Rows are points. Each table stands for the endless flat space through its points: a line for two points, a plane for three, and so on. Write the one point that lies in both, or say that there is none.

First, 2 rows:
[[-2.1  3.9  3.3 -2.7]
 [-1.7  4.1  4.1 -2.4]]
Second:
[[-2.8  4.4  1.7 -3.7]
 [-2.9  2.9  1.4 -4.5]
 [-2.6  6.0  1.6 -4.9]]
They share: [-2.9  3.5  1.7 -3.3]

First, 2 rows:
[[ 0.9  2.2 -0.7 -2.9 -0.3 -0.5]
 [-0.1  2.0 -2.5 -4.1  1.5  1.3]]
Second:
[[ 1.3  2.8 -0.1 -2.1 -2.1 -1.5]
 [ 1.7  0.8  1.1 -2.9  1.5 -1.1]]
They share: [ 1.4  2.3  0.2 -2.3 -1.2 -1.4]

First:
[[ 1.3  3.9  2.9 -2.1 -0.7 -4.4  2.6 -1.2 -0.3]
 [ 4.1  2.3  3.3 -0.9 -3.5 -0.8  3.8 -3.6 -3.5]]
Second:
[[ 2.7  2.5  2.9 -2.0 -2.9 -2.0  3.0 -2.5 -3.2]
 [ 1.3  2.1  2.3 -3.6 -3.1 -2.6  2.0 -1.5 -4.2]]
They share: [ 3.4  2.7  3.2 -1.2 -2.8 -1.7  3.5 -3.0 -2.7]

First (2 x 11):
[[ 0.8  0.6  3.5 -2.4 -4.4 -0.6  4.7 -4.2 -0.2 -1.1 -2.4]
 [ 3.5 -0.9  1.4 -3.3 -2.0 -2.7  2.9 -2.1 -2.0 -1.4 -3.9]]
Second, 3 rows:
[[ 3.8  0.7 -0.8 -3.1 -3.9 -5.0  3.7 -2.0  0.8 -1.6 -1.5]
 [ 5.1 -0.6  1.1  0.2 -5.3 -3.0  7.3 -3.4  1.6 -0.6 -2.8]
 [ 4.9  0.4 -0.3 -1.4 -4.9 -4.4  5.7 -2.6  1.6 -1.0 -1.8]]
They share: no point

First (2 x 12):
[[ 4.7  1.4  1.7 -1.6  3.2  2.9 -4.7 -0.1 -2.0  0.8 -0.3  1.7]
 [ 1.7  0.9  0.7 -0.6  2.7  2.4 -0.7 -2.1  2.5 -3.2 -3.3 -0.3]]
Second, 2 rows:
[[ 5.9  0.9  2.2  0.9  2.4  2.1 -1.0 -3.0 -0.5 -3.5  0.9  2.1]
 [ 1.1  1.5  0.4 -3.3  3.6  3.3 -5.2  1.2  0.1  1.9 -3.9 -0.3]]
They share: [ 3.5  1.2  1.3 -1.2  3.0  2.7 -3.1 -0.9 -0.2 -0.8 -1.5  0.9]

First:
[[-2.6  2.3  1.7 -0.2  3.5  0.5 -0.4 -1.9 -1.6  1.6 -3.0 -5.0 -5.1  4.6]
 [-1.9  2.7  1.9 -2.6 -0.4  1.7 -0.9  0.4 -2.4 -0.1 -2.0 -1.7 -3.1  1.8]
 [ 2.3  4.2  3.9 -1.7  0.9 -1.1  2.5  1.5 -3.9  0.9 -3.6 -3.9 -2.1  2.7]
 [-0.1  3.5  3.1  0.6  4.2 -1.1  1.7 -1.0 -2.4  2.1 -4.0 -6.3 -4.3  5.4]]
Second, 3 rows:
[[-3.3  0.7  0.4 -4.2 -0.4  1.7  0.4  1.9 -1.6 -0.4 -3.7  0.3 -5.4  3.6]
 [-2.1  2.5 -0.8 -1.8 -1.0  0.5 -0.2 -0.5  0.2 -2.5 -5.8  0.3 -3.3  2.1]
 [-0.3  4.3  4.6  0.6  0.8 -1.3  0.4 -2.9 -2.8  3.2 -2.5 -5.1 -0.6  1.2]]
They share: no point

First:
[[-2.4 -0.3  1.1 -3.0  2.3 -0.7  1.5  1.0 -3.7 -2.7  1.0 -2.7 -3.8  4.4
   1.2 -3.5 -0.4  2.6 -1.7 -4.6]
 [ 2.4  1.0  2.9  3.3 -0.8 -2.9 -3.8  2.6 -0.3 -0.2  1.7 -1.1 -2.4  0.3
  -4.9  4.1 -5.5 -2.3 -0.5 -4.7]
 [-1.8  2.8 -1.3 -0.9  1.6 -4.1  0.4  0.2 -0.9 -0.2 -3.1  2.5  0.0 -0.3
  -2.5 -1.3 -3.1  1.3  0.7  0.7]]
Second (3 x 20):
[[ 0.4  0.9  0.9 -1.5  2.0 -2.2 -0.3  1.9 -2.0 -0.4  2.0 -1.6 -0.5  2.7
   0.3  0.6 -2.6  1.6 -1.7 -5.3]
 [-0.4 -0.7  0.1  1.3  2.0 -3.0 -1.5  2.3 -4.0  0.0 -4.0  2.8 -4.1  1.1
  -4.9 -2.2 -2.6 -0.4 -2.9 -2.9]
 [ 0.7 -0.3 -1.5 -0.3  4.1 -0.7  0.9  4.6 -4.7  1.4 -0.7  1.1 -1.7  2.7
  -0.9 -1.2 -2.9  2.8 -4.4 -6.2]]
They share: no point

First (4 x 24):
[[-6.4  3.7 -0.5  5.0  3.0 -2.4  6.1 -4.4 -2.7 -2.8  1.9  2.2  5.8  1.9
  -0.8  4.6 -0.5 -1.3 -4.2 -1.7 -2.2 -2.7  2.9 -0.3]
 [-1.7  0.4  0.2  3.5  5.3 -0.9  2.8 -0.3 -1.5 -3.0  0.4 -0.8  1.8  0.7
  -0.2  0.3 -3.3 -0.5 -2.0  0.5  1.1 -1.7  2.3  3.8]
 [-2.4  0.5  4.9  0.4  1.4  1.0  2.3 -0.8 -5.3 -2.2 -3.5 -1.0  1.4 -2.9
   3.0  0.0 -3.5  0.9 -0.4 -5.7  4.0 -4.5  0.7  1.7]
 [-2.3  2.6  2.5  2.4  4.3  0.0  4.9  0.5 -6.2 -3.3  0.5 -2.0  2.4 -2.5
   0.3  1.6 -5.4 -1.2 -2.3 -5.1  3.4 -4.0  3.4  3.0]]
Second:
[[-1.8  2.5  1.1 -1.0 -1.1 -1.8  6.1 -4.8 -5.7 -3.4 -0.8  1.9  6.6 -1.9
   0.3  4.1 -0.3 -0.6  0.9 -4.1  0.2 -3.9  4.2  1.0]
 [-5.7  2.9  4.5  4.4  3.2  1.0  1.2 -1.8 -1.3 -1.2 -1.3  1.3  2.1  0.4
   2.5 -0.8 -3.8  1.5 -1.3 -1.6  2.3 -4.0  0.9  0.6]
 [-0.6 -0.7 -0.3  0.0 -0.3 -4.4  4.1 -2.8 -5.5 -2.8  0.8  0.7  5.8 -1.5
  -0.3  3.9 -0.3  0.2  0.9 -3.9  0.6 -4.3  2.6  0.4]
 [-4.5  1.7  3.5  5.2  1.6 -0.3  0.8 -1.7  0.1  0.1 -0.3  2.7  3.4 -0.6
   1.0 -2.1 -4.8  1.7  2.2 -2.2  2.7 -4.8  1.0 -1.4]]
They share: no point
